Each point is reached from the start by the listed moves, each made once or not at all, plus a little noise. Is the number of moves made odd or even? Then give how often each move was made.
In the rows, zero is written as 128.

Moves:
(1): [ 72  96 104 111  66]
(2): [140 169 169 102  90]
Start: [126 106 129 133 107]
Points:
[ 82 116 146  89   7] => even (1, 1)
[126 105 130 133 107] => even (0, 0)
[140 145 171 108  69] => odd (0, 1)

Moves:
(1): [101 126 163 168]
(2): [147 122 131 151]
(3): [103 181 173 180]
(4): [124 110  87 124]
Start: [124 123 130 133]
Points:
[ 97 176 176 185] => odd (0, 0, 1, 0)
[116 115 168 196] => even (1, 1, 0, 0)
[ 68 154 171 220] => odd (1, 0, 1, 1)

Moves:
(1): [136 127 153 109 132  99 123 126]
(2): [130 147 112 102 113 125 134 149]
(3): [139 130  95 122 119 146 168 103]
(4): [124 158 187 146 131 101 110 114]
(5): [ 67 153 209 141 143  70 133 131]
(6): [119 153 155 118 165 116 127 130]
Start: [110 101 115 117 137 131 129 134]
Points:
[ 48 200 235 109 170  52 160 122] => odd (0, 1, 1, 1, 1, 1)
[119 124 136  85 164 104 166 112] => odd (1, 0, 1, 0, 0, 1)
[ 64 168 195  73 172  49 169 135] => odd (1, 1, 1, 0, 1, 1)
[ 63 178 235 101 131  33 160 116] => odd (1, 1, 1, 1, 1, 0)

Moves:
(1): [190 172 109 155 154  81 127  64 117 110]
(2): [128  98 118 148 107  68 132 139 107 148]
(3): [106 151 132 166 137 140 132 133  76 144]
(4): [122 135 133 158 190 123 133 130 126 117]
(5): [149 106 141 109 104 126 179 140 111 103]
(6): [148 110 109 137  94 153 143 162 141 149]
(7): [131 163 163 144 154 105 139 132 118 149]
(8): [142  87 134 152  64 138 121 137 153 138]
(9): [ 97 168 110 163 129 116 125 117 174 114]
Start: [172 136 162  79 124 138 124 173 154 137]
Points:
[191 249 181 246 180  69 132 122 149 145] => even (1, 0, 1, 1, 0, 0, 1, 1, 1)
[216 207 130 199 161 107 195 152 128 104] => even (1, 0, 1, 1, 1, 1, 0, 0, 1)
[214 185 158 209 135  96 171 124 143  89] => even (1, 0, 1, 1, 1, 0, 0, 1, 1)
[220 205 122 162  99 115 195 152 135 118] => odd (1, 0, 1, 0, 1, 1, 0, 0, 1)

Moves:
(1): [105 146 139 125 119 138 111 106 134 135 126 115 118]
(2): [113 137 109 132 152 122 102 119 137 112 159 149 140]
(3): [103 140 156 156 120 101 143 116 137 144 149 142 120]
(4): [127 149 148 111 121 134 119 144 108 107 145 120 147]
(5): [ 99 123 125 125 149 120 160 154 136 165 121 126 117]
(6): [113  95 130 139 139 142 145 117 131 132 127 141 129]
(7): [123  71 131 147 136 147 155 171 130  99  99 149  79]
(8): [115 112 126 121 132 109 100 133  96  99 132 120 137]
(9): [128 101 130 151 105 147 116 162 147 116 118 137 141]
(10): [162 107 134 127 126 128 124 128 147 117 142 118 119]
(11): [100 132 122 170 156  97 146 139  77 119 148 127  99]
Start: [161 107 131 115 154 167 112 118 139 145 115 134 128]
Points:
[133  33 134 143 145 179  89 144 133 106 107 144 150] => odd (0, 0, 0, 0, 0, 1, 0, 1, 1, 0, 0)
[105   7 115 191 247 156 169 177 125 120 141 181  44] => even (0, 1, 0, 0, 1, 1, 1, 0, 0, 1, 1)
[137  60 188 140 172 160 174 195 158 137 133 152  70] => odd (0, 0, 1, 1, 1, 0, 1, 0, 0, 1, 0)
[ 62  44 105 189 218 135 113 175  97 117 156 165 119] => even (0, 1, 0, 0, 1, 1, 0, 1, 1, 0, 1)
[ 91  30 149 137 185 203 176 155 155 167  76 149  62] => even (1, 0, 0, 0, 1, 1, 1, 0, 0, 0, 0)

Moves:
(1): [136 159 121 115 124 137 134 169 130 136 143 144 115 144]
(2): [147 146 116 133 134 109 147 128 144 138 125 132 114 118]
(3): [ 94 161 132 130  97 128 145 114 114 132 157  93 174 152]
(4): [151 140 150 100 127 108 132 122  98 132 107 126 135 128]
(5): [135 103 140 136 127 118 119 131 133 117 118 124 131 162]
(6): [114 156 141 137 148  89  86 153 154 138 143 109 130 111]
(7): [119 124  85 168 140  73 121 199 114 105 111 138 128 130]
(8): [151 166 128 105 161 125 140 103 103 146 135  77 139 139]
(9): [106 147 126 117 143 144 128 138 161  99 129 124 173 117]
(10): [153 107 123 104 130 125 153 153 128 141 138 129 155 109]
(11): [ 96 133 121  96 134 140 141 123 145 152 123 123 100 104]
(12): [ 95 139 134 141 151 104 122 109 106 137 164 136 106 145]
(13): [101 102 127 170 142 116 123 121 153 134  94 169 142 127]
(14): [125 119 158 172 163 127 156 137 132 137 104 115 120  94]
Start: [150 162  99 123 124 125 118 127 141 133 114 106 101 129]
Points:
[114 249 140  85 175  70 178 177 196 180 113  32 175  37] => even (0, 1, 1, 1, 0, 1, 0, 0, 1, 1, 1, 0, 0, 1)
[ 48 217 128 150 178 100 181 112 180 149 143  57 126 125] => odd (0, 1, 1, 0, 1, 0, 0, 0, 1, 0, 1, 1, 0, 1)
[101 201 101 200 191   9 186 240 145 134  95 131 186 147] => odd (1, 1, 1, 1, 1, 0, 1, 0, 1, 1, 0, 1, 1, 1)

Moves:
(1): [116 114 141 123 151 135 128 108 101 143 134 144  65 133 137 135 127 147
 158]
(2): [133 126 132 146 130 121 135 140 137 130 135 138 125 139 126 125 122 137
 134]
(3): [152 114 123 123 101 126 100 141 127 143 115 100 127 131 139  92 118 131
 114]
(4): [137 137 158 124 112 118 135  89 111 105 159 136 166 120 138 118 100 136
 131]
(5): [123 133 141 122  85 152 141 142 142 133 121 119 110 163 119 115 127 122
 110]
(6): [117 127 115 154 135 136  97 132 118 119 133 108 140 130 135 118 121 146
 122]
(7): [126 134 128 125 124 136 124 115 140 142 127 137 143 134 110 125 114 148
 137]
(8): [116 111 116 145 136 113 140 128 130 143 131 123 124 108 121 128 127 125
 125]
(9): [112 139 129 115 137 139 120 127 148 124 131 135 123 120 141 121 123 128
 119]
(10): [122 122 139 137 134 148 122 116 121 140 128 131 111 138 134 118 161 122
 126]
(11): [120 129 131 131 145 113 133 121 137 130 125 123 118 151 141 140 123 112
 131]
(12): [145 140 115 137 150 130 103 105 107 119 126 149 116 105 121 102 122 107
 129]
(13): [137 118 142 148 134 100 116 140 103 135  98 129 129  92 115 124 124 144
 106]
(14): [138 131 143 120 124 137 128 151 124 127 134 115 128 133 126  96 135 103
 135]
(15): [120  85 108 133 130 118 139 149 143 126 116 128 124 134 108 137 113 124
 116]
(16): [128 123 130 123 144 115 114 122 124 122 134 129 115 131 119 116 140 133
 116]
(17): [137 103 142 143 112 130 103 143 128 136 134 135 127 127 121 137 134 111
 126]
(18): [146 128 140 138 151 154 126 154  84 156 143 120 149 123 134 103 128 115
  97]
Start: [133 109 147 158 133 122 139 150 166 128 121 112 119 142 122 140 140 120
  84]
Points:
[124  59 196 204 164 135 108 170  91 145 144 117  86 149 108  65  86 175
  14] => even (1, 1, 0, 1, 1, 1, 0, 0, 1, 0, 0, 0, 1, 0, 1, 1, 0, 1)
[113  58 145 168 114 118 181 202 200 147 114  86  88 191  94 115 126  67
  57] => odd (0, 0, 0, 0, 1, 0, 0, 1, 0, 0, 1, 0, 0, 1, 1, 0, 0, 0)
[142  86 204 216 164 148 118 215  92 179 125  86  59 179 131  73 126 123
  53] => even (1, 1, 0, 0, 1, 1, 0, 0, 0, 0, 1, 0, 1, 1, 0, 0, 0, 1)
[149  80 234 226 108 146 127 176 118 179 152 127 130 120 114  69 137 112
   7] => odd (0, 1, 0, 1, 1, 0, 0, 1, 1, 1, 0, 0, 1, 0, 0, 0, 1, 1)
[154  22 212 196 154 105  92 186 108 203 132 104 102 111 117  56  69 112
  47] => even (1, 0, 1, 1, 0, 0, 1, 1, 1, 0, 1, 0, 1, 1, 1, 0, 1, 1)
[112  35 185 217 126 133  59 169 140 197  95  81   8 151 146  89 145 132
  45] => even (1, 0, 1, 0, 1, 1, 0, 1, 1, 1, 1, 0, 1, 0, 0, 0, 1, 0)
[149  92 151 195 151 120  69 129 143 180  85 119  99  71 105  49 132 127
  47] => odd (0, 0, 1, 0, 0, 0, 1, 1, 1, 1, 0, 1, 1, 0, 0, 0, 0, 0)
[108  37 145 146 178 103 113 159 190 177 120  92  38 164 112  79 106 117
  85] => odd (1, 0, 1, 0, 0, 0, 1, 1, 1, 0, 1, 0, 0, 1, 1, 1, 0, 0)

Moves:
(1): [132 142 106 126  99 122 132 144  92 133 130 141  87 135 129 113 104 125
 115 115 148 151 116 128 133 110 131]
(2): [128 133 140 118 122 140  97  92 101 132  93 120 152 128 138 135 139 120
 116 110 134 125 115 142 141 113 116]
(3): [109 143 119 134 127 110 130 128 128 115 110 129 157 123 138 120 130 132
 117 134 133 154 123 133 124 125 121]
(4): [118 127 137 118 141 117 135 112 125 153 135 131 105 128 133 111 117 107
 124 147 118 135 143 134 119 147 114]
(5): [125 105 136 142 123 105 114 121 132 126 126 145 120 111 107 144 130 141
 126 124 144 115 112 141 142 134 124]
(6): [145 137 136 137 118 141 116 148 147 121 152 120 111 107 143 146 106 123
 109 105 118 130 123 120 123 131 122]
(7): [121 127 136 135 128 131 116 140 117 128 140 133 126 142 117 113 132 137
 127 149 119 129 131 120 140 147 134]
(8): [133 101 145 147 122 123 117 130 133 140 132 139 121  76 136 132 119  98
 142 127 128 130 135 136 113 126 112]
(9): [150 126 130 116 123 110 117 131 106 118 126 133 105 136 103 113 143 125
 120 120 134 131 137 126 113 125 122]
(10): [139 118 119 123 139 118 127 131 113 133 121 127 146 133 111 130 128 136
 132 117 126 125 115 120 120 146 110]
(11): [110 135 141 106 150 116 127 167 153 117 130 132 130 111 122 111 134 138
 143 126 154 165 116 124 132 113 131]
(12): [140 119 120 116 112 110 119 133 117 133 133 115 120 115 116 110 150 137
 119 134 109 141 117 137 129 112 147]
(13): [144 119 149 130 148 129 138 140 121 116 125 131 129 153 108 129 136 119
 125 108 139 146 123 130 142 130 141]
(14): [109 121 109 121 135 145 117 149 121 126 119 123 127 124 115 112 107 111
 124 123 142 101 132 133 116 128 115]
(15): [140 131 116 116 113 121 111 163 133 127 112 100 140 117 129 109 111 144
 112 146 133 134 114 122 114 130 120]
(16): [150 147 120 123 150 140 117 139 115 145 123 100 129 125 113 109 119 149
 124 145 141 106 137 125 136 125 153]
(17): [111 115 121 121 130 125  98 111 143 121 135 144 152 156 125 115 143 136
 130 111 127 129 135 145 122 120 154]
(18): [119 115 115 145 136 124 143 117 133 135 124 127 112 124 119 125 142 131
 123 122 147 127 140 116 140 126 138]
(19): [131 129 131 102 128 129 118 140 117 128 135 141 129 129 141 136 110 107
 114 127 123 153 130 134 117 141 130]
(20): [121 122 141 111 113 137 158 131 103 108 118 143 123 145 117 117 115 130
 133 115 148 130 128 132 131 141 121]
(21): [147 129 115 143 161 131 139 121 125 122 124 120 134 146 147 106 112 133
  85 116 157 131 137 106 152 125 121]
(22): [122 140 149 116 130 120 124 123 117 128 120 123 120 125 143 124 126 116
 154 130 158 102 109 133 148 150 145]
(23): [102 118 153 122 142 143 139 133 147 129 150 108 136 126 102 144 182 113
 146 107 157 119 138 129 120 111 129]
(24): [118 113 138 137 138 118 103 116 124 121 124 138 124 122 129 123 111 116
 111 124 132 120 118 122 122 120 143]
Start: [150 122 124 157 128 124 111 124 116 146 129 136 121 129 129 131 115 142
 132 146 121 103 142 131 114 130 114]
Points:
[193  95  67 183 183  83  40 181  86 127  85  91 117  89  81  60  52 173
   9 115 217  66 120  87 110 136  94] => odd (0, 0, 1, 0, 1, 1, 0, 0, 1, 1, 0, 0, 0, 1, 1, 1, 0, 1, 0, 0, 1, 0, 0, 1)
[211  81 122 148 124  94  45 164  30 181  69 125 107  80  79 113  75 134
  85 109 199 131  97 144 135 129 110] => even (1, 1, 0, 0, 1, 0, 0, 1, 0, 1, 0, 0, 1, 0, 1, 1, 0, 1, 1, 0, 0, 0, 0, 0)
[137  55 160 134 151  67 135 164  74 165 147 157  62  78  66  69 129 124
 113  96 232 163 118 137 123 117  76] => even (1, 0, 0, 1, 1, 0, 0, 1, 0, 1, 1, 1, 0, 0, 0, 0, 0, 0, 0, 1, 1, 0, 1, 0)
[151  68 188 120 184 102  51 176  43 125  70 142  98 121  91   7  52  81
  55 116 223 142 137 118 111 140  73] => even (0, 1, 0, 1, 0, 0, 1, 1, 1, 0, 1, 0, 1, 1, 1, 0, 0, 0, 0, 1, 1, 0, 0, 1)
